Every row gives one point. Before rounding, the points of a table are all equally far from one centre. They may lie mostly on one side of it. Write the centre, to within rounding.
(in the rows, 128 means zero)

Points:
[[106 121 168]
 [144 105 185]
 [148 119 186]
 [110 103 168]
 [170 132 149]
 [132 130 185]
 [129  97 125]]
Centre: [138 118 152]

Points:
[[161 162 139 152 119 139 135 193 131]
 [142 113 175  77 133 122 176 151 132]
 [127 142 178 157 126 138 187 146  97]
 [139 120 167 146 124 139 178 176 149]
 [154 143 145 130 160 124 205 127 110]
 [157 123 164 154 108 109 150 187 110]
 [165  87 165 148 135 122 147 158 118]
 [175 159 129 113 114 142 142 189 137]
 [170 167 156 104 126  77 151 161 122]
 [130 111 180 130 116 103 184 153 115]
 [149 134 173 146 176 120 158 170  86]
 [134 161 139 149 108 100 163 134  77]
 [157 117 161 117  90 158 164 167 113]
 [145 123 160 143 111 105 197 144 110]
 [136 183 165 163 128 115 168 139 110]]
Centre: [142 141 146 121 135 127 147 148 116]

Points:
[[123 132  96 141 129  83 161  53 107 137 131 114 137 102]
 [ 97 121  67 126 140 126 175 107 101 155 126 163 149 130]
 [113  99 120 142 110 123 139 136  90 126  93  85 180 113]
 [125 143 104 146 135 130 165  64 100 111 121 109 121 105]
 [ 87 133 167 125 128 154 167  94  96 166 171 121 145 122]
 [157 107 118 178 146 161 118  64 153 128 127 117 159 144]
 [126  93  74  96 140 107 154  92 117 150  68 117 129 102]
 [114  67 165 161 100  98 163 114 118 135 146 109 146  86]
 [ 76 125  85 166 138 104 181 104 161 162 120 123 140 138]
 [177 125 140 148 114 148 156  80 145 155 172 118 179 100]
 [137 122  88 173 125 147 164  90 114 155 115 184 119 119]
 [128 130 125 116  75 114 187 107 108 191 120  81 138 139]
 [130 117 145 128 105 158 174 125 167 154 175 145 157  68]
 [138 138 117 154 148 128 119  51  98 130 108 154 161 130]
 [166  95  82 143  85 109 153 113 150 151 146 120 186 100]
 [140  87 163 145  85 141 160  84 141 172 137  74 184 133]
 [122 126 112 161 107  89 184 139 156 150 157 161 164 112]
 [117 100  92 140  72 145 131  79 134 193 163  91 127 133]]
Centre: [123 112 132 123 113 129 137 104 146 153 118 133 139 124]
